Every row gives one point. Each copy is the shape, with its points in the same order, turned, moved and blurred by noise. Some copies are also mirrored. Which?
In the rows, zero is written as 128.

Shape (7 x 2):
[[129  39]
 [ 95 107]
 [106 149]
 [166 120]
 [139 166]
 [116  71]
 [132 180]]
Copy 1 (7 x 2):
[[ 62  83]
 [138 102]
 [161 134]
 [102 164]
 [156 174]
 [ 96  96]
 [170 176]]
Copy 1 is: mirrored
Copy 2 (7 x 2):
[[134  53]
 [155 127]
 [138 167]
 [ 81 125]
 [100 175]
 [140  88]
 [106 190]]
Copy 2 is: mirrored

Shape (6 x 3):
[[110  89  62]
 [181 141  99]
 [156 141 169]
 [ 97 115  96]
 [ 96  81 136]
 [151 108 190]]
Copy 1 (6 x 3):
[[200 133  82]
 [117 184  80]
 [ 79 141 127]
 [180 134 123]
 [157  85 121]
 [ 75  99 120]]
Copy 1 is: mirrored
Copy 2 (6 x 3):
[[ 47 128  74]
 [150  96  66]
 [161  93 150]
 [ 61 104 113]
 [ 87 133 155]
 [167 131 167]]
Copy 2 is: mirrored
Copy 3 (6 x 3):
[[163  98  54]
 [192 146 133]
 [128 141 163]
 [129 123  73]
 [106  87 100]
 [112 110 176]]
Copy 3 is: only turned
Copy 4 (6 x 3):
[[ 88  45 139]
 [116 128 180]
 [135 160 113]
 [ 81  80 111]
 [121  78  79]
 [164 149  92]]
Copy 4 is: mirrored

Shape (9 x 4):
[[117 104 180 124]
 [124 187  84 177]
 [175  86  93 106]
 [211 105 102 130]
 [101 158 130 155]
 [151  85 116  85]
 [ 98 123 181 113]
 [ 88 129 133 154]
 [185 200 140 129]]
Copy 1 (9 x 4):
[[ 84 136 153 121]
 [212 148 165 135]
 [135 104  71 147]
 [150  66  97 165]
 [147 165 167 118]
 [110 125  75 140]
 [ 80 155 156 125]
 [134 159 161  93]
 [158 124 179 210]]
Copy 1 is: mirrored
Copy 2 (9 x 4):
[[120 116 169 148]
 [105 132  39 189]
 [139  48  95 116]
 [ 90  42  85 113]
 [123 142  99 187]
 [159  69 124 111]
 [139 137 165 146]
 [136 127 123 190]
 [ 74 143  65 107]]
Copy 2 is: mirrored

Shape (9 x 6):
[[ 98  95 191 111 179  81]
 [156 150  82 145  92 129]
 [183 162 158 116 101 117]
 [116 145 127 145  99 195]
 [198 116 146 153 128 154]
 [113 106 112 129 178 196]
 [101 119 149 143 124  50]
 [133 191 164 105 149 133]
 [150  84 157 205 161  84]]
Copy 1 (9 x 6):
[[150 111 178  61 139  99]
 [ 86 133  85 184 109 104]
 [111 159 150 164  76  76]
 [ 56 169 130 156 124 158]
 [115 120 159 180  70 137]
 [109 139 115 108 111 203]
 [126 102 141 116 167  57]
 [135 202 142 126 109 104]
 [157  63 174 162 148 121]]
Copy 1 is: only turned
Copy 2 (9 x 6):
[[162 135 224 120 159 107]
 [ 86 101  79 149 131 108]
 [167 109 101 134  96 112]
 [102 183  89 175 118 120]
 [141 106 124 189  98 155]
 [101 175 139 174 175 176]
 [127 101 181 119 150  51]
 [188 160 103 129 152 108]
 [131  76 204 206 136  97]]
Copy 2 is: only turned
Copy 3 (9 x 6):
[[131  25 101 174 149  84]
 [141 171 136 154 108 148]
 [142 107 190 171 116 147]
 [118 126 127 107 156 181]
 [192 102 153 159 147 175]
 [172  97  92  78 163 139]
 [105  98  99 209 131  90]
 [118  95 182 129 152  97]
 [184  95  91 220 189 126]]
Copy 3 is: only turned

Shape (13 x 8):
[[220 118  53 104 136 193 124 105]
 [119  68 100 141 119 207 131 176]
 [138 162 195 103 151 111 161 172]
 [141 144 129 132  85 161 190 153]
 [138  79 125 148 110 163 135 133]
 [131 166 169  81 114 116 121 130]
 [176  86  49 132 134 124 139 147]
 [180 126  71 143 123 155 145  78]
 [120 156 235  97 135  98 194  94]
 [207 124  96 146  86 137 101 113]
 [ 97 141 187 111 115 126 132 104]
 [104 111  72 116 100 161 158 138]
 [106 204 196 145 158 115 154 123]]
Copy 1 (13 x 8):
[[163 186  84 100 108 113 105  40]
 [121  77  75 114 117 169  61  90]
 [124 134 138 151  87 185 159 193]
 [103 136  74 191  95 160 113 125]
 [103 108 121 142 116 151  82  88]
 [ 88 170 129 127 115 149 139 181]
 [150 103 108 129 104  82 118  72]
 [135 172 115 153 139 113 115  52]
 [ 57 166 171 179  99 212 191 169]
 [133 179 133 146 105  88  67  93]
 [ 59 152 145 144 137 178 132 160]
 [ 92 105  60 145 137 124 119  97]
 [120 163 152 183 155 198 160 195]]
Copy 1 is: only turned
Copy 2 (13 x 8):
[[247  88  90 157 114 151 115 147]
 [134  74 100 161 128 218 138 101]
 [118 123 220 131 145  93 122 142]
 [130 120 140 167 119 129 184 154]
 [128 111  93 153 147 163 131 125]
 [135 141 178  96 117 120 108 180]
 [172  72  70 144 106 109 116 111]
 [218 135  70 153 127 130 134 140]
 [119 189 204  93 193  87 164 163]
 [173 111  77 155 116 128  91 187]
 [111 178 163  98 144 139 128 154]
 [147 106 102 126  87 165 167 114]
 [128 211 207 145 122  93 121 130]]
Copy 2 is: mirrored
Copy 3 (13 x 8):
[[200  60  78 153 158 215 143 167]
 [140 109 153 231 158 144 108 136]
 [133 133 199  65 167 138  92 129]
 [160 150 172 136 100 177 135 120]
 [146  85 137 182 132 132 134 115]
 [109 123 142  71 121 152  65 138]
 [185 107  85 157 161 128 143 169]
 [184  79  73 132 135 179 160 113]
 [ 72 121 180  29 118 149 128  80]
 [204  58 106 120 104 144 114 136]
 [ 85 106 142  91 122 144  84  85]
 [130 147 107 184 113 154 131 130]
 [121 138 165  55 157 150  79  50]]
Copy 3 is: only turned
Copy 4 (13 x 8):
[[204 136  70 217  88 151 125 138]
 [ 98 101  73 160 126 165  82 151]
 [135 169 171  57 102 146 146 144]
 [119 127  94 117  95 155 181 107]
 [127  85 118 157 128 153 123 150]
 [157 131 169  87  83 125 126  96]
 [139 143 101 205 125  99 129 164]
 [197 114 109 203 142 133 157 119]
 [181 103 183  17 127 146 179 126]
 [164 115 149 218  88 143 151 118]
 [154  94 169  75 128 154 126  92]
 [117 109  73 145 130 108 129 103]
 [150 162 193  59 155 176 153  88]]
Copy 4 is: only turned

Shape (14 x 9):
[[182 102 122 132 137 152 129 139 112]
 [107 120 137 130 154 160 108 124 158]
 [ 91 153 172 119 100 169 116 122 106]
 [162 159 114  94  98 128 136 141 182]
 [151 105 117 141 140 136 137 128 127]
 [ 71 152  82 117  93 145 172 178  94]
 [166 159 125 115  95 154 209 147 127]
 [131 128 142 182 158 104 178 161 114]
 [111 144 116 143 141 175 135  85 137]
 [110 111 132 203  98 161 145 183  82]
 [151 109 212 132 133 199 104 149 162]
 [170 185 118 110 119 126 106 154 178]
 [200  78  93 159 151 138 104 129 128]
 [127 113 136 157  96 139 135 135 137]]
Copy 1 (14 x 9):
[[ 92  81 122 153 138 147 125  93 108]
 [112 140 138 143 117 113 131 126 153]
 [137 132 174 108  93 150  88 139 132]
 [197 112 105 133 141 127 146  97 120]
 [ 92 116 112 147 124 131 133 103 103]
 [147 135  87 118  64 211 134 167 119]
 [159  98 137 149  96 193 165  79  84]
 [ 82 145 136 169 111 153 183 142  68]
 [124 169 124 155  93 135 108  94 137]
 [ 90  90 128 162  56 149 122 182  73]
 [123  73 216 150 111  95 133 115 153]
 [192 116 119 163 166 129 126 119 123]
 [ 66  83  87 174 145 109 124  89 101]
 [129 113 123 131  88 111 131 126  92]]
Copy 1 is: only turned
Copy 2 (14 x 9):
[[145 112 105 147  91 168 152 152 126]
 [105 125 123 133 136 147 107 174 168]
 [ 47 133 120 161 100 112  90 174 128]
 [110 155 144 108 103 120 169 115 172]
 [140  97 114 149 105 147 139 151 148]
 [ 49 118  61 180 149  96 164 117 142]
 [ 79 139 132 161  89 147 171  75 129]
 [147  91 137 214 138 125 137 130 146]
 [100 108 106 134 106 142  80 132 170]
 [107 112  76 249  92 127 146 161 152]
 [ 94 162 166 165  97 200 118 204 158]
 [135 184 143 114 117 104 149 130 159]
 [193 102  87 138  83 174 150 170 157]
 [103 103 123 170  86 120 141 155 165]]
Copy 2 is: only turned
Copy 3 (14 x 9):
[[142 125 107 154 135 144 153  92 130]
 [105 144 109  93 160  91 160 136 130]
 [ 96 128 154 101 188 100  88 125 116]
 [101 134 117  73  93 171 116 118 143]
 [125 139 114 144 122 124 160 119 140]
 [101 158 128 153 138 114  45 154 201]
 [ 68 140 130 159 109 182 100 117 137]
 [103 155 171 169 123 124 174 161 166]
 [ 89 178 118 117 145  81 122 115 111]
 [151 143 127 191 173 113 116 194 136]
 [ 95  95 111 107 205 151 174 140  86]
 [130 158 123  53 114 182 125 124 143]
 [183 140  79 142 103 128 186 101 121]
 [123 127 129 127 134 126 123 156 116]]
Copy 3 is: mirrored
Copy 4 (14 x 9):
[[121  97 114 103 114 154 112  96 137]
 [113  86 180 125 141 112 126 138 136]
 [ 86 128 156  91 165 129 177 148  92]
 [144 149 138 137  64 141 168 157 145]
 [116  94 126 136 127 140 119 101 142]
 [ 60 123 117 156 167 202 165 185 151]
 [158 131 106 109 132 188 185 140 159]
 [160  74 126 163 174 183 124 129 125]
 [115 130 178 111 173 125 128 124 166]
 [ 83  80 145 147 172 224 157 100 103]
 [136  63 189  71 111 120 174 106  91]
 [157 143 160 128  73 150 123 171 119]
 [120  79 130 127  89 151  75  66 148]
 [110 101 145 148 137 151 164 103 120]]
Copy 4 is: only turned

Shape (16 x 11):
[[ 99 160 130 135 115  77 107 145 102 112 123]
 [188 139  87  73 109 154 162 117 148  91 175]
 [123 148  61 134  48 127 120 170  83 105 182]
 [162  77 132 117 120  88 105 107 149  98  76]
 [132 175 108 194  58 105 122 123 112  71 185]
 [202  53 115 141 137 117 125 121 178 145 114]
 [124 190  95 183  84 105 140 168 129 140 128]
 [205 105 163 117 106  83  91 113 121 121  61]
 [122 162 129 171  93 111 161 170  82 122 179]
 [131  81 177 113 145  50  79  83 164 129  89]
 [166 119 106  62  40 157 131  94 187 115 145]
 [146  72 101 113 134 151 121  97 158 103  98]
 [159 104  92  92 104 143 150  40 131 127 109]
 [141 115 144 118 143  92  45  75 111 167 117]
 [108 201 125 162  84 164 100 153 107  83 162]
 [107 113 187 164 102  99 106 138  83 149 117]]
Copy 1 (16 x 11):
[[128 150  94 132 143  77 115 121 128 168 129]
 [175 103 120  37 194 125 145 143 151  90 165]
 [142 122  82 124 190 126 152 123 223 155 168]
 [160 139 117 101  76  91 143 186 101 105 137]
 [101 172  62 119 180 108 184 107 160 153 190]
 [139 115 156 108  82 130 135 182 126  43 164]
 [123 119 110 177 172 109 153  88 148 150 160]
 [159 124 128 121  81 119 124 209  72 143 167]
 [ 89 121  73 123 171 150 128  91 160 160 152]
 [141 182 138 107  50  67  86 165  80 107 134]
 [214 142 176  38 145 134 167 141 167 123 184]
 [161 149 138  85 119 115 162 174 136  65 108]
 [217 168 113  77 138 151 152 154 119  87 133]
 [152 211 138 135 122 109  61 191 110 117 135]
 [ 90 161 114 116 212 115 165 120 158 176 142]
 [101 167 107 140  90 145  98 128 131 175 124]]
Copy 1 is: only turned
Copy 2 (16 x 11):
[[127 154  85  89 108  92 123 100 121  97 105]
 [132  78 186  78  64 177 133 146 168 101 111]
 [137 172 160  39  74 146 132  91 104  91 168]
 [ 91  74 110 130 137 144 111 129  81 112  74]
 [140 217 147  81  60 143 149 137  97 117 108]
 [124  43 127 165 106 171 105 142  83 143 126]
 [162 184  99  83 114 122 132 141 129 132 165]
 [138  87 102 138 174 168 111 102  91 117  52]
 [159 183 125 108  75 121 174  96 134 101 155]
 [ 90  73  78 155 121  93  93 105  88 144  39]
 [103  77 225  67 117 149 110 132 139 161 100]
 [ 68  72 147 137 112 152  90 148 114  99 117]
 [ 52  93 151 114 108 192 103 120 163 139  96]
 [117 114  91 145 107 129  43  65 119 131  66]
 [155 212 166  89  96 108 108 135 139  74 125]
 [126 162 105 165 132  95 133  60 103 113 112]]
Copy 2 is: only turned
Copy 3 (16 x 11):
[[125 117  65 132 139  80  99 133 100  81 105]
 [191 168 168  95 116 124 113  81 110 141  66]
 [163 118  88 133 133  96 143  82  18 130  69]
 [ 97 170  91 161 129 115  64  89 171 123  69]
 [188 117  58 156  65 103 148  91  69  90  94]
 [ 96 148 106 127 107 177  76  80 171 177  78]
 [139 103  52 113 110  95 173 139  97 130  96]
 [137 163  43 148 150 109  47  93 191 141  67]
 [168  90  60  99 127 134 148 105  71  83  95]
 [ 73 165  74 140 119 104  21 101 184  97 127]
 [157 231 131 112 120 100 123  43 114 164 104]
 [105 161 150 168 139 138  99  80 156 142  92]
 [141 146 152 136 140  90 109  27 172 141  98]
 [121 111  80 152 145  88  23  94 150 143 155]
 [201 131  79 166 127 105 156 140  63 102 128]
 [118 112  20 140 166 135  92  93 123  84 137]]
Copy 3 is: mirrored
Copy 4 (16 x 11):
[[ 54 104 107 123 148 111 146 148 121 150 107]
 [174  71  46 128  50 111 138 136 107 122  91]
 [ 84  57  77 172 104 135 140 168  64  80 118]
 [138 116 143  89 131  72 100  88 145 112  86]
 [ 88  82  64 223 120  93 127 155 129 111 130]
 [184 155 146 106  83  77 112  96 117  92 112]
 [ 60 136  93 201 123 143 162 125  96 117 117]
 [141 111 138 114 164  62 112  50 114 147  93]
 [ 79  88 108 193 105 115 168 181  93 148 122]
 [ 98 132 152  58 138  52  84  78 177 161 125]
 [144  54  68 122  39 132  81  69 123 112 120]
 [164 108 128  90 109 121 101 115 155  91 103]
 [164  71  87  85  91 106 156  87 163  91 135]
 [115 121 113  67 172  89 110 107 115 144 177]
 [ 95  79  56 193 151 177 114 171 112 141 122]
 [ 85  97 176 147 165 114 133 136 114 163 144]]
Copy 4 is: mirrored

Shape (15 x 12):
[[167 134 110 104 138 137 103 126 140 149 127 114]
 [141  78 117 102 152 150  70 116 118 107 123 153]
 [172 135 117 168 105 108 139 164 140 128 139 148]
 [134 111  55 121 175  97 152 165 138  89 116  95]
 [129  81 109 139 135 154 114 175 154 114 154 135]
 [141 124  92 134 100 139 122  78 108 168 175 101]
 [ 77 140 124 137 150 125 140  87 111 124  98 185]
 [ 95 120 130 152  96  78 122 121 141 112 104  84]
 [ 98 198 165  91 138 134 107 101 137  84  95 162]
 [ 71  97 136 137 135  72 158 112 186 130 125 123]
 [121 140 144  81 159 135 149 137  94 140  88 147]
 [135 175 166 152 193 174 152  90  67 110  95 132]
 [115  75 154 129 107 136 149 215 114 127 185 172]
 [105 130 148 130 166  78 131 168 111 127 147 133]
 [124 103 151  80 151 108 171  43 132  90 123 154]]
Copy 1 (15 x 12):
[[129 142  93 105 166 115 168 147 127 123 117 138]
 [165 129  82 136 122  60 133 126  98 102 112 130]
 [119 129 113 129 111 168 182 181 116  88 115 128]
 [104  70 139 112 179 130 125 147  76  62 124  95]
 [162 108 117 119 106 132 145 113 112  91  76 117]
 [120 123  52 108 143 143 154 131 142 174 141  96]
 [ 97 132 142 192 117 101 110 131 121 148 167 108]
 [ 94 123 118 114 119 133 120 129 183  75 157  87]
 [128 216 172 150 143  88 123 134 128 124 171 124]
 [107 109 156 159 144 137  99 143 191 106 108  83]
 [128 120 152 140 148  95 125 147 115 139 163 185]
 [118 171 109 184 151 154 104 114  82 126 199 184]
 [189  87 150 107  47 151 129 155 124 123  89 135]
 [116 119 136 103 113 135  87 178 120 104 119 140]
 [179 130 124 198 185  95 101 156 156 130 168 104]]
Copy 1 is: mirrored
Copy 2 (15 x 12):
[[142 154 107 138 136 112 155 151 127 137 118 143]
 [ 80 133 126  70 135 108 143 147  99 138  83 131]
 [152 109  92 157 113 131  82 116 113 166 130 124]
 [158 130 167 172  63  83 122 174  89 127 118 125]
 [118  72 112 134 133 110 129 166 104 147 103 130]
 [147 137 107 114 106 181 142 176 183 143 111 145]
 [ 68 156 144 112 112 168 112 123 125 118 161 100]
 [160 116 142 130 106 129 135 134 164 142 142  46]
 [ 79 170 165 128 181 113 105  93 160 104 158 107]
 [101  96 125 133  82 111 141 153 156 135 202  70]
 [ 98 153 143 135 122 134 166  90 104  96 139 137]
 [124 170 131  94 142 171  91 107  94  32 151 135]
 [106   7 129 127 112 145 138 103 107 148 120 162]
 [153  93 168 111 108 123 137 107 116 133 170 139]
 [ 48 159 116  93  77  96 124 117 173  83 151 122]]
Copy 2 is: only turned
Copy 3 (15 x 12):
[[133 153 130  95 153  94 129 154 145 118 132 126]
 [132 134 140  81 123 128 108 172  87  91 166 149]
 [129 148 105 123  87 104 135 113 149 112  90 160]
 [144  74 143 110  81  86  78 145 110 153  94  98]
 [ 93 126 114 114  68 114 101 185 144 120 140 147]
 [116 182 140 116 128 132  90  96 154 150 153 112]
 [122 112 136 149 124 165 152 108  54 145 147 143]
 [ 79  85 128 118 142 123  95  78 124 101  98 129]
 [112 123 108 163 167 102 170 129  32  99 144 118]
 [ 55  54 106 114 129 131 108  92 114 166 127 162]
 [162  95 161 136 144 120 170 141 113 129 156 136]
 [165 127 125 135 123 172 208 125  93 114 149  62]
 [ 85 112 134 132  32  98 165 144 170  99 171 185]
 [ 91  93 164  97  87  97 172 110 114 138 122 129]
 [142  78  85 114 147 128 126  84  73 144 206 129]]
Copy 3 is: mirrored

Shape (17 x 12):
[[126 144 137 103 118 137 136 117  93 210 127 110]
 [152 145 126 103  93 104 103 173 112 171 117 122]
 [ 90 130 123 100 139 124 156 113  97 108  95 113]
 [148  45 123  98 150 139 138 133 122 137 104 110]
 [133 126 142 141 144 102 118 114 136 107 216 125]
 [146  87 122  98 110 137 132 106 134 187 107 108]
 [144 111 112 107  62 105 113 110 116  99 137 128]
 [147 134 124 100 157 100 115 103 110 117 152 107]
 [125 140 191 109 125 124 109 113 126 114 170 179]
 [133 150 116 113 144 139 117 125 124  97 135 100]
 [ 95 152 124  99 133 113 120 134 134 144 136 150]
 [162 129 141 109  65  87 148 126 118 101 202  99]
 [157 138 115 125 101 146 132 149 126 116 135 146]
 [140 145 173 249 152 133 102 121 115 163 114 118]
 [105 146 118 102 143 112 111 122  82 127 188 140]
 [102 115 187 128 109 141 106 126 131 219 143 121]
 [153 110 119 113 118 120 158 134 138 180 106 130]]
Copy 1 (17 x 12):
[[150  91 138  93  96 122 128 147 109 114 165  72]
 [128  75 109 113  92  91  82 155 155 129 148 105]
 [123 145  89 135 124  99 163 127  92 107 123 124]
 [127  95 134 130 178 108 106 128 104  63 120 135]
 [166 127 132 190 155 142 107 118 140 177 176 128]
 [130  62 141  99 133 121 120 112 125  87 136 103]
 [132  75  88 179 104 100 113  89 139 124 145 138]
 [153 145 134 154 139  91 112 105 135 137 152 115]
 [180 142 101 138 102 163  90 116 124 157 167 161]
 [149 144 103 160 136 108 126 123 156 126 128 105]
 [136 124  84 103 127 122 125 137 133 158 150 116]
 [155  79 124 208  97 105 127 127 164 137 198 146]
 [174  87  83 143 122 112 116 142 154 123 121 127]
 [151 107 189 147 100 173 104 168 115 187  46 102]
 [159 135  95 156 130 108 110 130 105 163 185  93]
 [118  84 147  94 106 191  94 151 111 128 163  98]
 [144  61 134  94 135 109 131 141 138 109 133 129]]
Copy 1 is: only turned
Copy 2 (17 x 12):
[[139 119 145 146 128  85 184 148  94 151 139  82]
 [163 134 121 154  75 111 160 155 119 109 116 106]
 [117  77 139  99 143 137 121 147 127 137 110  74]
 [ 90  96 154 138 136 151 178 178 170 130 134 137]
 [127 111 137 148 161 108  96  94 122  89 180 148]
 [112 111 168 140 113 123 204 144 123 138 126 131]
 [118 105 146  99  71 147 124 120 103  96 139 147]
 [112  75 125 147 148 121 128 142 111  82 137 121]
 [108 159 165 123 163 107  95 136  98  83 132 122]
 [119  99 112 146 142 152 120 113 121 113 128  97]
 [124 109 142 134 129  87 122 119 134 112 108  87]
 [145 111 124 114  90 134 128 104  96  73 209 134]
 [137 141 109 108 124 135 141 113 139 114 123 129]
 [225 118 151 180 197 131 110 133 102 171 101 152]
 [106  98 107 142 139  74  93 136 110 109 155 114]
 [141 162 193 184 136  95 165 145  96 149 141 102]
 [148 113 154 134 125 110 198 138 145 119 117 109]]
Copy 2 is: mirrored
Copy 3 (17 x 12):
[[124 161 132 166 118 124 131 129  87 169 180 107]
 [154 139 142 135  94  90 145 138 140 168 144 120]
 [129 161  95 112 165 104 114  91  77 143 121 140]
 [ 93  86 132 144 156 109 122  81 103 198 116 152]
 [ 78 125 156  84 153 135 104 110 164 101 174 133]
 [120 114 136 177 120 139 144  87 100 179 145 133]
 [168 107 156 128 136 108 128  83 128 104 134 149]
 [ 89 145 131 123 131  90  97  81 136 126 154 134]
 [ 81 138 182  81 119 119 139 133  96  90 143 138]
 [107 128 101 114 140  99 105 101 130 115 123 107]
 [116 151 105  94 105 123 134 124 106 132 153 146]
 [140 124 172 128 178  99 150 105 175  87 176 136]
 [131 108 129 134 129 112 122 149 131 116 115 136]
 [107 173 185 111 129 191  57 149 136 169  94  66]
 [109 139 128  89 130  97  89 124 112 113 195 138]
 [106 142 170 123 107 166 160 130  84 181 176  88]
 [119 138 128 168 126 135 143 124 122 178 130 154]]
Copy 3 is: mirrored
